Every row gives one point. Each table stands for the endless flat space through its points: a line for two points, a plane for three, and so on. Write the one point that lies in both, or say that there is none.

First (2 x 3)
[[-1.6  2.3  2.3]
 [-0.8 -0.1  2.7]]
Second (2 x 3)
[[-1.7  0.7  2.3]
 [-0.5 -1.1  1.7]]
They share: no point

First (3 x 6)
[[-1.2  1.6  3.5  1.8  0.3 -4.1]
 [-1.2 -1.4  2.0  3.8  1.3 -1.1]
 [-3.0 -3.8  3.8  2.6 -0.2 -2.6]]
Second (2 x 6)
[[-3.0 -1.7  0.5  3.9 -0.3 -3.5]
 [-0.6  0.3  3.3  2.7  1.3 -1.9]]
They share: [-1.2 -0.2  2.6  3.0  0.9 -2.3]

First (5 x 9)
[[-3.4 -1.9  3.5  2.4  1.2  0.3 -3.4 -2.0  3.4]
 [-1.1 -2.8  1.8  1.7 -0.8  4.8  4.3 -0.9 -4.2]
 [-3.8 -4.7  1.3  1.8  0.8  1.5 -1.4 -3.4  1.0]
 [-1.1  0.5  1.2 -0.2  0.3 -0.5 -1.5 -3.2  3.4]
 [ 2.0  1.0 -1.8  1.2  0.7 -0.6  0.6 -3.6  2.4]]
Second (4 x 9)
[[-0.9 -2.5 -0.1  1.6  1.5  2.6 -2.4 -5.8  3.3]
 [-1.6 -1.0  1.6  0.8  0.6  4.0  0.0 -3.6  3.6]
 [-1.8 -1.6  1.0  0.6  0.3  5.0 -0.6 -4.6  4.8]
 [-0.2 -1.0  3.2 -0.8  3.9  2.2  0.6 -3.8  1.4]]
They share: no point

First (4 x 14)
[[ 0.2 -3.5 -2.9  0.9 -2.8 -0.3  0.5 -2.1  0.0  2.3  0.2  0.1  1.0 -3.2]
 [-0.5 -1.5  0.1 -0.2 -5.0  4.2 -3.6 -0.9  1.6  2.9 -2.1 -1.3  5.0  1.1]
 [-2.1 -0.6 -0.1 -1.7 -1.6 -0.2  0.4 -0.5 -1.6  4.3 -0.2  0.8  3.1 -1.2]
 [ 0.8 -3.5 -2.1  1.5 -4.0  1.3 -0.9 -2.1  1.4  1.5 -0.8 -1.3  1.6 -1.8]]
Second (4 x 14)
[[-1.5 -3.5  0.0  0.5 -0.8 -1.7 -3.2 -1.0 -1.4  4.2 -2.0 -3.3  4.4  1.4]
 [-2.1 -3.6 -0.1 -2.0  0.4 -3.1 -3.1 -1.9 -1.4  3.9 -0.9 -4.6  3.0 -0.4]
 [ 1.3 -4.0  2.3 -1.2 -1.8  0.1 -0.7 -3.1  0.0  1.7  0.5 -3.0  2.8 -1.8]
 [-1.8  0.1 -1.3  0.6 -2.0 -0.7  1.7 -1.8  1.4  2.0 -0.1 -0.4 -2.4 -1.2]]
They share: no point

First (4 x 20)
[[-1.8  3.6 -2.1  0.5  2.2 -2.8 -3.8  0.4  1.3 -3.8  2.9  1.3 -0.5  0.9
   1.3  2.3  0.7  0.1 -0.2  0.8]
 [-4.5  5.0 -1.2  1.6  1.0 -2.6 -1.6 -2.1  2.0 -1.5  0.5 -0.3  0.6 -3.2
   2.7  1.3  1.8 -0.4  0.8  1.5]
 [ 0.5  1.1 -3.3 -0.2 -0.7 -1.4 -2.6  1.4  0.5 -1.4  0.2  3.6 -0.3  4.2
   1.1  0.9  0.7 -1.5 -0.8 -2.0]
 [-2.4  2.2 -2.1  0.3 -3.2 -1.2  0.6 -0.4 -0.3  2.6 -3.7  4.7  1.1 -0.1
   2.9 -0.9  1.1 -1.5  1.8 -2.0]]
Second (3 x 20)
[[-4.9 -0.1 -1.5 -1.9 -3.5 -3.3 -1.9  1.5  1.5  2.0  2.1  2.2 -1.6  1.1
   1.7  0.5  2.4 -1.8  1.1 -3.5]
 [ 0.2  5.3 -2.1  2.3  1.9 -0.9 -1.3 -1.2 -1.2 -2.5 -2.1  4.0  2.0  0.2
   2.9  1.1 -0.6  0.9 -0.1  1.9]
 [-2.6  2.3 -1.5  0.0 -1.1 -2.2 -1.6  0.3 -0.2  0.1  0.4  3.2  0.1  0.9
   2.5  0.9  0.9 -0.2  0.2 -1.0]]
They share: [-2.1  2.9 -2.1  0.4 -0.5 -2.0 -1.6  0.0  0.5 -0.6 -0.4  3.0  0.3  0.4
  2.1  0.7  0.9 -0.7  0.8 -0.6]

First (4 x 24)
[[ 3.0  5.6 -3.4  1.2  1.5 -3.1 -2.9 -1.0  0.1 -5.4 -2.0  0.0  1.3  4.5
   4.1  1.0 -3.6 -2.3  1.1 -1.1  2.6 -4.1 -0.1  2.2]
 [ 0.9  3.1 -3.4  3.3  1.7  0.1 -5.5 -0.5 -0.6 -4.3 -1.3  0.6  2.6  6.9
   3.7  2.1 -6.8 -2.6  0.7  0.3  1.4 -3.9 -2.1  4.5]
 [ 3.9  2.1  1.3  5.5 -0.7  0.6  0.3  3.9  4.0 -1.2  2.3  3.3 -0.1  1.2
   1.5  1.9 -1.2 -4.6 -1.8 -4.6  1.1 -3.8 -2.2 -1.2]
 [ 2.1  0.4 -0.6  4.2  1.1  1.7 -1.0  2.2  2.8  0.4 -0.1  3.7 -0.6  2.2
   1.3  0.7 -2.2 -1.9  1.4 -1.8  2.8 -1.3 -3.9 -0.9]]
Second (3 x 24)
[[ 0.0  1.3  1.9  2.0 -0.4  0.0 -0.7  5.6  2.0 -3.1 -2.0  2.5 -1.5  4.9
   2.2 -1.0 -3.9 -1.6 -2.1 -2.0  3.4 -2.7  2.2  0.7]
 [ 3.2  4.1 -2.9  2.7 -1.8  2.0 -3.4  0.8  3.3 -1.1 -2.6  4.2 -0.7  6.6
   4.4  1.1 -0.5 -4.9  2.1 -3.9  2.7 -2.1 -2.6  2.6]
 [ 1.9  2.4 -0.5  2.5  0.4 -0.5 -0.7  3.2  1.9 -2.7 -1.4  2.3 -0.8  3.8
   2.1  0.5 -3.4 -1.9  0.0 -1.3  2.9 -2.4 -0.2  0.0]]
They share: no point

First (7 x 24)
[[ 4.7  0.9  1.6  2.2 -5.2 -2.6 -1.6 -1.5  0.0 -0.2  0.0  0.6  0.2 -1.0
  -0.3  2.0  3.2 -1.1 -0.8 -2.4 -1.9  6.6  4.6 -0.3]
 [-1.8  0.6  4.2  0.8  4.6 -3.3 -1.7 -4.6 -0.6  2.3 -2.7 -5.7  5.3 -2.2
  -2.0  0.2 -5.7 -0.4 -5.7 -0.6  3.2 -1.4 -0.1 -1.3]
 [ 2.8  1.7  1.6  2.7 -2.4  0.2 -0.7 -4.9  0.4 -1.2  1.5 -1.1  3.7 -1.6
  -0.7 -1.3  1.5  1.8 -1.2  0.0  0.1  3.4  1.1  0.5]
 [ 1.7  2.8  4.8  5.3 -1.6 -0.3 -2.2 -5.8  1.8 -2.7 -0.2 -2.0  6.0 -0.4
  -1.2  1.3 -2.4 -0.7 -4.3  1.4  0.2  0.6  3.4 -0.9]
 [-0.5 -0.4  5.5  1.5  2.0 -4.5 -3.3 -2.9  0.4  2.1 -4.0 -4.4  2.1 -1.3
  -1.8  2.6 -2.0 -3.3 -2.9 -1.8  0.8 -0.3  2.9 -1.4]
 [-2.3 -0.3  2.4  1.6  3.6 -3.2 -3.4 -2.9 -1.4  3.2 -2.0 -2.8  4.4 -4.0
  -1.9  2.8 -5.6  1.3 -3.2 -1.6  1.9 -0.2  0.2 -2.5]
 [ 1.8  3.1  6.5  4.7 -2.1 -3.0 -2.3 -5.7  0.2 -2.1 -2.3 -4.7  1.0 -1.2
   2.2  2.3  1.9 -2.1 -4.2 -1.4 -4.1  2.0  6.7  2.5]]
Second (5 x 24)
[[-0.9 -0.5 -0.7  2.3  0.9 -2.0 -2.7 -2.3 -3.0  6.8 -0.6 -3.0  2.1 -4.8
   0.2  2.0  0.9 -0.5 -5.1 -0.4 -1.2  6.1 -2.1  3.3]
 [ 1.0  1.5  4.5 -0.8 -0.9 -3.2 -2.5 -3.2 -0.5 -1.2 -2.4 -2.2  3.4 -1.0
  -1.0 -0.3 -1.2 -2.3  0.6 -1.1  3.1  2.7  3.8 -3.7]
 [ 3.6  1.1  1.8  1.2 -0.4 -4.1 -2.7 -4.4  0.2  2.4 -3.3 -1.8  1.3 -1.3
  -1.7 -1.5 -1.7  0.8  1.1 -1.6  4.0  1.6  1.7 -0.8]
 [ 3.8  2.2  2.9 -0.4  0.9 -4.1 -5.2 -0.3  4.3 -0.3 -0.9 -2.1  2.4  1.9
  -4.5 -1.3  0.1  0.6 -0.4 -3.6  2.3 -0.6  3.4 -3.6]
 [ 1.0  3.4  2.3 -1.2  1.5 -3.9 -6.4  0.9  1.7  0.9 -0.3 -3.3  3.4  0.1
  -2.3 -0.1  0.7 -0.8 -3.4 -3.0  0.5  2.8  3.2 -2.6]]
They share: [ 1.4 -0.4  2.6  1.0 -0.2 -2.4 -2.0 -2.7  0.4  1.5 -1.2 -1.9  2.5 -1.4
 -2.2  0.5  0.0 -0.9 -0.9 -1.3  1.4  2.1  1.1 -1.3]

First (6 x 24)
[[-0.6 -2.2 -0.7 -2.1  5.3  6.6 -4.9  1.7 -1.4 -4.6 -1.0  0.1  1.0 -1.9
  -2.9 -1.1  5.5 -4.5  6.9 -0.9  6.7  2.6 -0.7  3.4]
 [-0.9 -1.4 -1.0  1.5  3.4  5.6  0.3  2.1 -0.2 -0.7  1.0  1.9 -4.4 -2.0
   0.2 -0.4  4.4 -2.9  1.7 -0.7  2.0  1.6 -4.2  3.0]
 [-2.1 -0.2 -0.6 -0.5  3.6  5.0 -2.7  0.9 -1.4 -1.9  0.8  0.1 -0.8 -1.2
  -2.0  0.0  4.2 -4.7  4.1 -1.9  3.8  1.4 -1.0  2.6]
 [-1.5  1.3 -0.5  1.6  3.8  2.7 -2.1  0.4 -1.1 -2.1 -0.9 -0.4 -2.0 -3.3
  -3.8 -1.9  3.1 -1.0  5.1  2.9  2.0  2.6  0.2  1.9]
 [-3.1 -0.7 -0.1  1.0  6.4  5.2 -2.4  3.2  1.1 -1.2  2.3  1.1 -2.1 -2.1
  -1.4 -1.1  4.8 -2.7  5.2  1.1  3.7  2.7  1.7  2.3]
 [-2.3  2.7  0.7  4.4  2.0  3.2  1.5  0.3 -0.6 -0.6  4.1 -1.3 -4.3  0.8
  -0.6  0.1  1.5  0.7 -0.7 -2.8  0.0 -1.6 -2.6  1.7]]
Second (4 x 24)
[[-3.9  3.7 -0.5  2.5  2.3  3.3  1.7  1.6 -1.1  0.3  2.2 -0.4 -4.2 -3.2
  -3.0 -0.9  0.5 -2.0  2.9  0.4 -2.0 -1.9  1.2  2.1]
 [-1.6  2.2  0.8  3.2  1.8  0.7 -3.2 -1.1 -2.5 -3.0  0.8 -2.2  0.1  1.8
  -1.8 -2.2  3.7 -0.1  4.5 -0.3  3.1  3.4  0.2  1.0]
 [-1.3  2.7  0.9  3.8  2.6  1.1 -1.9 -1.4 -1.5 -0.9  0.1 -1.2 -1.2 -0.5
  -2.0 -1.7  3.9 -1.6  2.9  1.5  2.2  2.0  0.4  0.9]
 [-1.8  4.0  1.2  4.7  1.2  1.0 -0.5 -0.4 -2.6 -1.4  0.7 -1.8 -1.0  0.4
  -1.4 -3.2  2.9 -1.4  4.1  0.9  0.6  0.3  2.1  1.2]]
They share: [-2.7  2.5 -0.1  2.4  2.8  2.3 -0.9  0.0 -1.1 -0.7  1.3 -0.8 -2.6 -1.7
 -2.8 -0.7  2.3 -1.4  2.9  0.5  0.8  1.0  0.0  1.5]
